Every row gives one point. A path goes straight from each point to the next, and from the last back to the first. The post is the endless flat space through its rows: a point in 2 columns, a line in 3, a plane in 4, and so on, so that a path can go around it. Count how often the path circles the post. Going back the other way cancels.

Post (1 x 2):
[[ -7 -20]]
Path, 24 rows:
[[-41  -6]
 [-20  21]
 [  6  -9]
 [  5 -30]
 [ -9 -37]
 [-14 -41]
 [-11 -31]
 [-20  -7]
 [ -8  -1]
 [ 20 -25]
 [  9 -58]
 [-18 -49]
 [-37  -3]
 [-24  17]
 [ -3  -2]
 [ 16 -30]
 [  2 -51]
 [-26 -37]
 [-29   4]
 [-15   1]
 [ -4   3]
 [ 21 -46]
 [ 11 -43]
 [-13 -60]]
Times around: 4

Post, 3 rows:
[[ -3  -3 -22   6]
 [ 12 -20   7 -33]
 [  0  -1  14   0]]
Path (24 x 4):
[[ -2 -25  16 -48]
 [  3  -2  -4 -29]
 [ 21   2 -60 -23]
 [ 13  -8   1  -9]
 [ -1 -17  -4   7]
 [-12 -26 -17  -2]
 [  8 -19   3   8]
 [ 28   0  -8  -9]
 [  5   0  -1 -28]
 [-18   1 -10 -10]
 [  0 -16  19 -21]
 [ 16 -34   3 -18]
 [ 12   2 -19  21]
 [  2  21 -14  22]
 [-16  19 -13  16]
 [-13  -4   8  10]
 [ -9   1 -12  27]
 [ 18 -23  21 -10]
 [  2 -36  22 -32]
 [-17  -9  29 -28]
 [ 13  -7  10 -39]
 [ 27 -10 -23 -34]
 [ 11  -9  16  -4]
 [ -7 -35   2 -10]]
Times around: 0

Post (5 x 6):
[[  6  -7   0 -29  19 -38]
 [-15 -10  11 -24  -3  -8]
 [ 16  17  -4  50   3 -10]
 [-18  -1 -18  32 -16  25]
 [ -7 -24  14 -21   9   4]]
Path, 29 rows:
[[  4  43  -9  18  18  -4]
 [-15   8  15 -20  30 -42]
 [-23 -21 -50 -16  17 -43]
 [ -9 -13   2 -45  26 -60]
 [-16   2  -3  12  11  10]
 [ 40  15  29 -17  28 -34]
 [ 22 -13 -19 -26  17 -24]
 [ -1 -38  27 -15 -17 -20]
 [-37 -42 -25  -5   8 -19]
 [-13   0  17 -20  20 -23]
 [-20  18  -7 -44  16  -9]
 [ 31  -5   0  15  24 -10]
 [ 18 -19  21 -19  12 -43]
 [-17 -29 -10  -1  -3 -22]
 [-16 -49  15 -14   2 -14]
 [ 12 -21 -24  19   0  12]
 [ 24  10   7   9   7  -9]
 [ -1  18  17 -27  23   5]
 [-27 -28 -27 -40  34 -21]
 [-42  -8  31 -19  -8  -3]
 [-17   8 -23  -5  13 -15]
 [ 29  27  18   0  14  -6]
 [ 32  19   7  19 -24  -7]
 [ -9 -10 -17  26 -28   4]
 [-11   3 -46  33   3 -13]
 [-20  -7 -37   8  14   6]
 [ 37  57 -10  47  18 -18]
 [ 32  11  29  45 -17  44]
 [ 35  12  -2  11   4  -4]]
Times around: 2

Post:
[[ -1  17  24  -9 -13  17  24 -21 -18]
 [ 14 -30 -60  12  38   3  -4  -1  16]
 [ 15  35  -8 -32  17   3   4  -3   4]
 [ 32   6  24 -22 -41 -21 -12  20 -18]
 [ 17   6  14  34  -1   3 -25  34   6]
 [ -5  -4 -20  -8  -2 -10  17  -8  -1]
 [-26  -7   2  47   5  29 -22 -23  -9]
 [-13  12  -3  22 -14   9   6  -6 -24]]
Path, 27 rows:
[[ -7  -9   7  49 -26  29 -23  19 -15]
 [-37 -32 -35  34  -6  -5  48  16 -19]
 [ 26  27  14 -56  39   9  12 -56  -6]
 [ 17  21  29  19 -14  -1 -11  -3   6]
 [ -2  -7 -17  17  -1  20 -39 -15   6]
 [-17 -26 -12   6  23  12   4 -17  30]
 [ 25  15  36 -36   1 -13 -23  35   2]
 [-25   3  16  34   8   8   4 -18   7]
 [ 13   6   3   4  -8  19  10 -33  -8]
 [-34 -12 -41  28   6  -4   8  -3  13]
 [ 38   9   0 -42  53  51  25   1  12]
 [ 15   2  -7  -3  -3  -1 -24  -5 -21]
 [ 27  21 -10 -26 -28 -20   6  -7 -42]
 [ 33  19  17 -13  13 -19 -25  11  -5]
 [-13 -17 -11  20  31  21  24  12   3]
 [ 19 -13 -18   9  43  44 -20  -9  20]
 [ 55   5  -4 -21 -17  19  -2  10  -4]
 [ 34 -11  -1  26  -1  -2  -1   0 -14]
 [  8  -2  20  16  -9 -34 -17  32  -5]
 [-16   3 -10  17  14  -2  -1  15   4]
 [ 41 -10 -39 -39  -8  -1  33  28   7]
 [  1  10 -11   7 -21  14 -31 -44 -22]
 [-20   5  -5  12  -1  -9  -2 -25  -6]
 [  3 -24 -28  11  20 -19 -12  14  -6]
 [  2  19  18 -23 -12  12  14  -2 -17]
 [ 25 -10  41  34  -9  44   8   9  -6]
 [ 44 -22 -47 -31   5   5  13 -32   4]]
Times around: 0
